Each row is a point. Each copy is the shape, with its points in the same order, turned, moved and blurred by noise. Say if it was mirrored as well.
In the rows, 128 means zero.

Shape (6 x 2):
[[110 110]
 [ 85 115]
 [129 102]
 [164 182]
 [188 140]
 [109 121]]
Copy 1, 6 rows:
[[ 82 148]
 [ 60 135]
 [ 98 161]
 [156  97]
 [166 143]
 [ 86 137]]
Copy 1 is: mirrored
Copy 2 (6 x 2):
[[135  86]
 [156  72]
 [113  94]
 [143 177]
 [ 95 160]
 [141  92]]
Copy 2 is: mirrored
Copy 3 (6 x 2):
[[109 132]
 [111 108]
 [105 152]
 [199 152]
 [167 193]
 [120 133]]
Copy 3 is: mirrored
Copy 4:
[[152 108]
 [171 100]
 [130 108]
 [115 195]
 [ 87 158]
 [154 119]]
Copy 4 is: mirrored

Shape, 7 rows:
[[172 109 148]
 [155 162 181]
 [175 160  99]
 [ 99 140 165]
 [159 146  93]
 [ 93 136 134]
 [100 128 188]]
Copy 1, 7 rows:
[[146  94  93]
 [172 152 109]
 [108 140  56]
 [132 149 156]
 [ 94 133  71]
 [101 144 148]
 [152 139 166]]
Copy 1 is: only turned
Copy 2:
[[104 140 173]
 [ 54 108 141]
 [ 93 182 121]
 [100  77 119]
 [114 174 117]
 [124  91 107]
 [ 96  65 144]]
Copy 2 is: only turned

Shape, 8 rows:
[[126  98 177 152]
 [161 127 111 137]
 [ 91 105 139  92]
 [147 144 165 130]
 [122 114 175 185]
 [113 175  70 163]
 [133 157 112  90]
 [172 163  64 151]]
Copy 1, 8 rows:
[[ 82 163 147 149]
 [150 130 138 151]
 [ 79 106 131 108]
 [109 172 128 117]
 [ 88 181 122 173]
 [156 125  54 142]
 [147 119 117  81]
 [199 122 101 153]]
Copy 1 is: only turned
Copy 2:
[[166 139 163 122]
 [140 116  90 119]
 [ 93 135 166 120]
 [152 104 137 151]
 [190 159 148 135]
 [117 175  57 164]
 [ 91 103 110 148]
 [129 128  34 136]]
Copy 2 is: mirrored
Copy 3:
[[190 108 114 139]
 [122 147  96 141]
 [136  92 140  89]
 [152 135 140 159]
 [189  94 100 170]
 [ 65  96  84 172]
 [ 91 134 145 124]
 [ 70 158  74 165]]
Copy 3 is: only turned

Shape, 11 rows:
[[144 157  90  74 147 156]
 [164 143 101 175 215 120]
 [132 130 173 110 101 117]
 [150 189 113 135 182 110]
 [161 152 123 140 206 122]
 [142 113 167  93  90 162]
 [122 123 125 105  98 130]
 [ 94 158  82  82 142 159]
 [153  88 163  96 101  91]
 [127 164 109  74 167 139]
 [175 121 137 120  84 123]]
Copy 1 (11 x 6):
[[ 84 167 137 178 169 145]
 [190 136 129 187 115 100]
 [108 146 110  93 122 183]
 [156 190 116 168 128 123]
 [175 150 116 182 132 133]
 [ 88 126 136  89 155 192]
 [ 75 144 132 116 121 157]
 [ 69 179 164 184 132 160]
 [ 92 111  72  97 120 172]
 [104 179 125 185 149 165]
 [ 95 128 106  85 150 134]]
Copy 1 is: mirrored
Copy 2:
[[131 106 125 173 179 163]
 [ 46 122 134 121 167  80]
 [147 146  93 114 103 162]
 [ 61 136  98 138 172 136]
 [ 67 128 125 114 181 110]
 [180 108 107 110 113 167]
 [149 125 117 155 111 155]
 [114 109 156 182 153 187]
 [179 169  99 123 112 123]
 [112 134 132 157 184 174]
 [160 118  75 140 111 123]]
Copy 2 is: mirrored

Shape (13 x 8):
[[124 117 143 147  99 138  46 122]
 [115 106 126 100  79 123 152 134]
 [129  97 124 132  99 163 131  93]
 [102 180 160 138 187  84 136 153]
 [124 108 114  97  94 106 128  88]
 [135 200  59  71 148 145 107 166]
 [ 81  87 142 139 102 163  83 109]
 [122 172  82 148 156  98 139 143]
 [102 172 130 121 174 117 127 115]
 [146 120 133  90  54 141 160  87]
 [ 94 102 123 100  95  98 158  80]
 [180 151  89  76 162 138  98 157]
 [118 142 124 118 179  97 144 156]]
Copy 1:
[[ 78 168 185 121 169 127 103 159]
 [144 146 184 162 113  94 136 113]
 [109 131 191 142 139 147 127  88]
 [161 171  82  90 135 133 164 165]
 [129 160 161 149 143 103 119  77]
 [128 176  97 102  47 137  51 134]
 [127 151 215 140 173 158 106 141]
 [133 146  72 128 119 137 112 138]
 [144 171 104  93 126 161 138 127]
 [106 159 191 171 101  99 146  64]
 [169 158 160 162 156 111 142  71]
 [108 133 124  69  77 105  74 116]
 [169 134  97  94 115 115 138 144]]
Copy 1 is: mirrored
Copy 2, 13 rows:
[[150 170 171 105  62 117 106 120]
 [ 91 147 111 134 128 148 119  86]
 [112 132 124 159  63 150 140 117]
 [173 175 157 141 210  96 113 132]
 [116 131 148 119 114 167 151  77]
 [182 156  97  74 166 188 106 181]
 [111 197 156 142  55 129 141 122]
 [185 131 118 107 175 114 156 144]
 [168 161 155 152 169 146 143 139]
 [113 111 112 156  98 190 111  75]
 [105 155 140 151 121 162 170  62]
 [139 110 141  74 151 174 101 179]
 [135 142 146 128 185 115 128 144]]
Copy 2 is: mirrored
Copy 3, 13 rows:
[[ 84 114 148 144 158  98 114  99]
 [166 143 165  74 134 134  85 115]
 [118 118 170  96 108 155 106 131]
 [171 158  60 101 112 117 200  96]
 [162  88 142  73 138 155  97 123]
 [203 173 129 154 197 158 167 147]
 [ 67 124 143  95 154 142  93 108]
 [180 157  85 149 120 133 146 139]
 [149 136  95 108 123 149 188 128]
 [171 108 201  61 122 133 102 140]
 [158  91 130  51 124 159  89 137]
 [199 148 162 170 167 169 161  86]
 [182 153  97 114 124 152 155  85]]
Copy 3 is: mirrored

Shape, 12 rows:
[[138 173 178  86 128 140 125 159 128]
 [167 168 108 123 135  89 168  94  91]
 [196 139  81  92 146 108 138 150  70]
 [171 144 186 149  99 150 136 140 104]
 [145 178  79 140  96  99  62  77 138]
 [111 176 133 118  85 161 113 136  78]
 [152 184 138 110 172 133  95 111 109]
 [123 114  83 162 135  89 162 138 133]
 [ 98  78  79 160 121 151 157  74  83]
 [110  86 184 136 104  87 104 130 178]
 [ 95 101 107  82 149 161 146 152 142]
 [191  89 110 122 141 177 145  85 140]]
Copy 1, 12 rows:
[[153 150 156  86 163  89 129  85 108]
 [ 70 160 151  88  95 118 104 126 152]
 [ 75 102 125  91  92 106  70  69 133]
 [128 165 153  88 140 133 111 114  57]
 [ 34 137  72 114 171 123 142 133 148]
 [127 161 101  83 114  86 151 112  85]
 [108 120 125  64 167  92 105 131 144]
 [111 146 135 168 108 128  83 139 150]
 [121 117 112 149  51 175 149 175 122]
 [128 146 179 181 194 125 147 140 100]
 [179 104 131 140 113 121 135  94 150]
 [115 111 138  95 125 217 114  95 137]]
Copy 1 is: mirrored
Copy 2, 12 rows:
[[163  81 127 101 130  93 128 191 148]
 [ 81 161 132 143 134 124 121 192 168]
 [ 85 130 138 179 155  74 115 160 160]
 [182 135  85 145 123 112 144 173 131]
 [ 85 175 114  79 172 118  91 141  88]
 [139  91  75 107 169 123 148 154 134]
 [101 111 101  94 109  97  77 171 144]
 [ 99 141 163 155 135 178 129 121 129]
 [107 158  93 141 135 189 133  69 195]
 [164 147 178  69  75 140 160 123 107]
 [144  74 179 120 136 134 114  99 178]
 [156 177 131 149 128 100  73 109 191]]
Copy 2 is: mirrored

Shape, 16 rows:
[[179 131 117 124  92 110 109  77 116 104 109]
 [ 72 123 130 114 107 133 140 140 197 121 158]
 [179 132 116 150 148  93 132  88  86 157 111]
 [143 144 122 140 107 112  65  75  92 141  77]
 [141 113 125 120 111 151 138 146 148 169 165]
 [157 230 123 166 191  77 148 126 142 173 115]
 [131 173 158 112 122 151 156 184 134 148 130]
 [187 154 107 147 135 146 117  39 106 126  99]
 [ 90 128 173 123  89 124 195 144 165 120 141]
 [ 69 138 162 118 125 148 137 163 159 108 179]
 [146 111  88  88 117 104 119 102  92 116 111]
 [ 92 155 206 107 120  99 118 125 165 116 203]
 [119 134 178  84 113 117 136 148 210 137 141]
 [157 208 117 171 112  83 139 113 127 193 128]
 [ 99 166 142  85 128 138 166 115 134 185 139]
 [108 153 130  79  83 137 143 141 158 101 179]]
Copy 1:
[[142 164 151 164 117 172  74 132 107 143  97]
 [ 82 108 152 157  78  98 154  99 171 139 145]
 [163 194 146 137 174 127 103 122 103 129  76]
 [109 163 130 112 149 176  59 118 119 130  74]
 [129 101 161 136 137 101 151 109 123 164 123]
 [112 232  97 169 212 131 158  98 131 121 148]
 [102 117 120 138 157 112 187 165 144 163 138]
 [125 202 179 154 159 148  50 142  86 143 105]
 [ 89 115 146 177 109  86 166 146 187 139 107]
 [ 72  86 140 152 115  90 168 129 151 110 154]
 [154 165 149 101  85 136 112 136 113 125  92]
 [ 92  83 161 201 127 149 181 113 164  71 127]
 [110 108 169 161 117 148 169 114 215 146 141]
 [113 197 107 170 196 146 154  88 109 163  93]
 [ 78 158 185 124 162 117 184 129 141 142 101]
 [ 89 108 157 157  74 134 184 135 131 149 129]]
Copy 1 is: mirrored
Copy 2 (16 x 11):
[[200 105  91 155 146 120 140 113 109 122 129]
 [ 68 143 137 132 169 180 113 112 137 102 141]
 [180 130  96 123  84 113 169 111  90 150 150]
 [210 103 153 157 104 106 144  95 107 123 120]
 [104 169 105 137 113 132 110 147 156 131 133]
 [150 205 131  72  99 100 195  74  55  97 155]
 [121 197 143  81 154 122 128 138 134 141 115]
 [196 126 100 177 116 107 174 133  61 115 112]
 [110 155 125  93 167 214 124 142 139 128 143]
 [ 63 138 161 100 174 149 133 146 144 117 140]
 [163  92  97 138 126 114 104 102  99 163 131]
 [106 142 165 109 189 142 146 154 150 105 216]
 [101 192 136 139 189 167 123 105 150 132 172]
 [185 188 120  85  82 121 148 104  96  70 152]
 [119 186 156 122 118 149  94 140  85 142 154]
 [101 141 116 106 189 136  84 146 126 109 151]]
Copy 2 is: only turned

Shape, 18 rows:
[[176 115 129 154 108 150  60 148 166 199 208  85]
 [138 131 163 106 153 155 118 174 107 113  87 119]
 [135 108 127 152 115 135  82 100 178 235 171 120]
 [114 119 100 108 153 117 105 124  90 125  92 102]
 [161  77 135 137 121 120  89 143 103  97  59 119]
 [105 105 124  78  98 108 108 126 146 117 173 143]
 [ 97 133 120 122 103 135 138 112 110  97 127 115]
 [142  77 146 179 104 129  90 129 189 220 199  92]
 [102 128  55 104  95 128 139 172 150  99 116 144]
 [ 82 111 130 134  94 160 123 128 141  97 116 112]
 [123 115 122 137 138 122 158 129 132 101 130 175]
 [162 159 120 131 116 123 111 109 159  89 115 113]
 [129 146  93 120  61 150 132 139  95 142 131 150]
 [157  74 110 116 159 186 104 114  98  89  98 122]
 [131 104 103 142 205 170  75 150 110  97  62 122]
 [185 109 104 100 150 154 158 149 124 116  69  67]
 [143 110 116 181 103 111 105 143 134 185 219  84]
 [157 105 129 123 159 161 107 129 115 117 104 107]]
Copy 1:
[[139 146 133 232 113 192 169 150  47 169 131 108]
 [154 152  82 112  69 141 110 109 102 125  99 148]
 [118 140 141 200 166 228 173 133  50 149 111 145]
 [132 181 109  83  94 153 167 107  95  94 144 138]
 [134 177 105 109  50 117 188 130  86 108  80 172]
 [122 161 130 114 118 156 179 150 143 174 158 119]
 [120 142 102 104 120 108 161 137 129 112 140 126]
 [126 131 126 231 146 195 177 185  44 149 131 147]
 [170 128 147  84 121  94 155 118 100 170 178 141]
 [118 106  88 116 109 117 173 142 124 120 142 146]
 [111 157 139 120 122 109 115 143 143 123 126 162]
 [169 123 146 132  98 126 169 109 138 110  92 114]
 [117 149 110 113 144  92 152 118  84 155 116 103]
 [125 185  76 143  69 116 179  71 111 100 130 173]
 [134 164 106 111  39 140 136  48  79  85 139 190]
 [223 187  75 127  94 119 157  88 105 102 107 176]
 [132 151 152 209 139 155 163 185  47 129 154  95]
 [142 161  86 148  69 143 154 102 102  98 122 159]]
Copy 1 is: only turned
Copy 2:
[[ 59  97 184 118 213  43 147  81 152 115 149 110]
 [130 143 138 180 129 148 118  99 159  93  88 146]
 [ 93  90 177 110 168  45 153  97  91 119 187 128]
 [ 93 152  95 160 133 140 146 134 140 113 141 170]
 [132 181 152 148 172 189 151 111 135 103 127 162]
 [104 115 106 144 160 125  85 105 129 165 164  96]
 [102 120  84 118 141 145 112 131 128 108 137 124]
 [ 89  90 192 103 210  55 168  94 108  99 181  74]
 [135 187  60 146 178 104  76 135 118 117 140 119]
 [125 112  87 132 176 149 102 122 129  72 142 120]
 [154 135 118 130 134 128 109 155 117 144 120 110]
 [130 146  99  86 149 130 125  83 156 130 113 147]
 [ 68 153 111 116 163 116  61 143  93 109 115 131]
 [126 139 154 142 158 165 112 161 190 100 145 185]
 [152 140 127 185 164 135 159 146 174  87 113 214]
 [108 197 142 131 110 129 136 127 200  78 130 146]
 [ 52  99 146 108 205  61 166 119 121 123 133  69]
 [118 137 151 142 145 134 140 133 168  99 123 155]]
Copy 2 is: only turned
Copy 3 (18 x 12):
[[125 126 168 143 227  93 168 158 132 161  84  64]
 [ 97 125 187 156  82 123 102 136 115 129 137 131]
 [153 127 150 113 225 124 166 116 183 159  89 116]
 [ 91  95 136 132 119 103  70 116 136 147 123 154]
 [ 83 144 161  77 102 102  63 146 129 102 146 133]
 [121  92  99 118  94  84 150 114 160 150  97  87]
 [120  94 103 144 107 131  87 121 154 120 132 104]
 [119 129 170 109 225 133 174 123 174 156  83  58]
 [131  58 117 112  80 118 113 125 101  91  67 103]
 [146  87 142 128  97 132  83 139 166 106 133  82]
 [123 101 116 106  90 137 144  95 121 100 151 118]
 [126 108 106 118 118 134 123 189 123 116 146 129]
 [156 125 107 160 118  93 118 106 130  72  86 117]
 [140 130 158 103 103 105  55 121  98 161 155 113]
 [108  81 200 101 116 111  53 135  85 139 167 161]
 [ 98 142 152 136 107 159  44 166  74 157 100 140]
 [ 84 121 124 150 223 114 161 113 134 130 100  51]
 [118 136 169 121 120 123  84 136 110 154 139 129]]
Copy 3 is: only turned
Copy 4, 18 rows:
[[226  83  86 105 127 176 146 177  91  73 153  99]
 [120  94 127 144 190 128 155 103 153 136  98  97]
 [217 100 103 118 116 150 115 157  83 124 211  95]
 [123 156 138 137 150 127 118 136 179 137 124  86]
 [169 164 136 169 178 130 175 128 166 165  92 102]
 [182 105 170  91 127  81 110 147 132 122 117 131]
 [130 139 152 129 142 117  92 129 114 139  87 113]
 [247  93  80  93 141 174 118 175  73 129 179 116]
 [145 139 101 127 107  63 105 107 154 115  88 146]
 [155 128 127 122 140 108 102 112 102 161  76  97]
 [121 139 146 116 149 105 136 110 112 154 127 169]
 [124 130 126 155 136  99 154 177 101 123  99 115]
 [161 135 145 166 121 116  94  93 117  84 107 136]
 [138 185 143 110 176 124 183  96 134 126 105  72]
 [103 157 103 124 146 146 197  99 171 163 114  63]
 [121 167  80 149 221  97 146 134 151 101 112  87]
 [210 113  99  95 129 194  96 181 101  92 141 143]
 [136 146 122 125 175 133 167 126 135 129 120  82]]
Copy 4 is: mirrored
